Every row gives one point. Each copy is the shape, with its points in the same order, stretched, turned, moved and blurred by noise. Say if it was mirrored as well.

Shape (5 x 2)
[[  8   4]
 [-12  33]
 [ -1  27]
 [ -2 -55]
 [ 12 -10]]
Copy 1 (5 x 2)
[[-19  12]
 [-42  -2]
 [-34   6]
 [ 43   0]
 [  0  18]]
Copy 1 is: only turned
Copy 2 (5 x 2)
[[  7 -23]
 [ 41  -1]
 [ 30 -15]
 [-60   9]
 [-14 -24]]
Copy 2 is: only turned
Copy 3 (5 x 2)
[[-19   3]
 [-20  33]
 [-24  18]
 [ 17 -27]
 [-17 -10]]
Copy 3 is: mirrored
Copy 4 (5 x 2)
[[ -1   8]
 [ 32   3]
 [ 22  12]
 [-37 -31]
 [-12   5]]
Copy 4 is: mirrored

Shape (9 x 3)
[[ 24  41   3]
 [ 24 -12  13]
 [ 30   3  15]
 [-39   5  21]
 [ 13   6 -60]
 [  8 -10 -23]
 [ 12  17   9]
 [-12 -11 -18]
 [ 11  24  17]]
Copy 1 (9 x 3)
[[-21  15   9]
 [ -2 -24  10]
 [-10 -19  17]
 [ 35  13  19]
 [ -6  12 -58]
 [  4  -5 -24]
 [ -6   0   9]
 [ 22   0 -23]
 [ -8   6  22]]
Copy 1 is: mirrored
Copy 2 (9 x 3)
[[-27  13  14]
 [ 11  28 -17]
 [  4  32  -8]
 [ 20 -15  27]
 [-31 -29 -25]
 [  1  -9 -14]
 [ -5  13   8]
 [  6 -24  -4]
 [ -5  16  17]]
Copy 2 is: only turned

Shape (8 x 4)
[[ -5 -14   3  18]
 [ -1  14 -10 -40]
 [ 15  16 -36  11]
 [ 23  23 -28  20]
 [ -1  28  27  -6]
 [ -4  -4  46 -10]
 [-19 -42   1   1]
 [-19  17  -5 -18]]
Copy 1 (8 x 4)
[[ -8 -26   2  17]
 [  2  60  -6 -14]
 [ 16  12  33   5]
 [ 33   2  30  12]
 [ 30  19 -10  34]
 [ 11  -4 -33  18]
 [-37 -19  -8 -11]
 [ -5  39  -3   8]]
Copy 1 is: mirrored
Copy 2 (8 x 4)
[[-16   7  16  -2]
 [ 25 -26 -16 -28]
 [  2  34 -21  -8]
 [  7  36 -17  11]
 [ 33 -29  30  21]
 [ 14 -45  31  26]
 [-33  -5   8 -30]
 [ 19 -19  19 -32]]
Copy 2 is: only turned

Shape (12 x 6)
[[ 34 -33  -2  19  26 -17]
 [-17   6 -35  -6 -29   5]
 [-10  17   7   6  31  31]
 [ 32  -3   5  17  34   7]
 [ 34 -16  22  11  19 -28]
 [ 31 -23  -2  -1  17 -20]
 [ 39 -16 -10  18 -16   8]
 [ -2 -35   8  19  -6 -11]
 [-13  15  24 -17  11  33]
 [-13   1 -29 -19 -25  33]
 [ -8   3 -21  22 -27  10]
 [-14  31   2 -15  -1  18]]
Copy 1 (12 x 6)
[[-54  -5  22  14 -14  27]
 [ 23   4 -23  26  19   0]
 [ -8 -14 -40 -13 -44  27]
 [-60 -22  -1   5 -34  24]
 [-48 -13  49  -8 -10   9]
 [-35 -25  28  20  -5   7]
 [-55   9   6  44 -10   1]
 [-14  32  19  13   0  17]
 [ 16 -12 -14  -7 -41   7]
 [ 25  -2 -43  52   3  -9]
 [-12  27 -28  17   9   6]
 [ 18 -12 -23 -12 -11  -8]]
Copy 1 is: mirrored
Copy 2 (12 x 6)
[[  1 -34   5 -18  15 -37]
 [  6  36 -22   0  22  16]
 [ -2 -27 -14 -18  -8  35]
 [  7 -45 -13  -9   8 -12]
 [  0 -34  13   2   8 -33]
 [ 17 -21  14  -6  11 -31]
 [ -5 -27 -26  -7  46 -20]
 [-27  -7   9 -26  18 -18]
 [ -5 -23   2  -9  16  46]
 [ 12  21 -17 -12  35  37]
 [-16  13 -32 -10  25   4]
 [  9   1 -13  13   6  38]]
Copy 2 is: mirrored
Copy 3 (12 x 6)
[[ 35  50   1 -16  -5 -29]
 [ -5 -49 -20 -15 -29  -6]
 [-27  14 -52   6  14   7]
 [ 11  46 -22  -3  -3   6]
 [ 24  46  17  -3   7  -8]
 [ 36  26   0  -6   3 -13]
 [ 26  14   1 -45 -23  12]
 [  3  17   8 -24  -2 -29]
 [-23  -5 -36   1  36  19]
 [  3 -50 -34 -26  -6  11]
 [-13 -20 -10 -31 -33  -3]
 [-23 -30 -30   6  11  20]]
Copy 3 is: mirrored
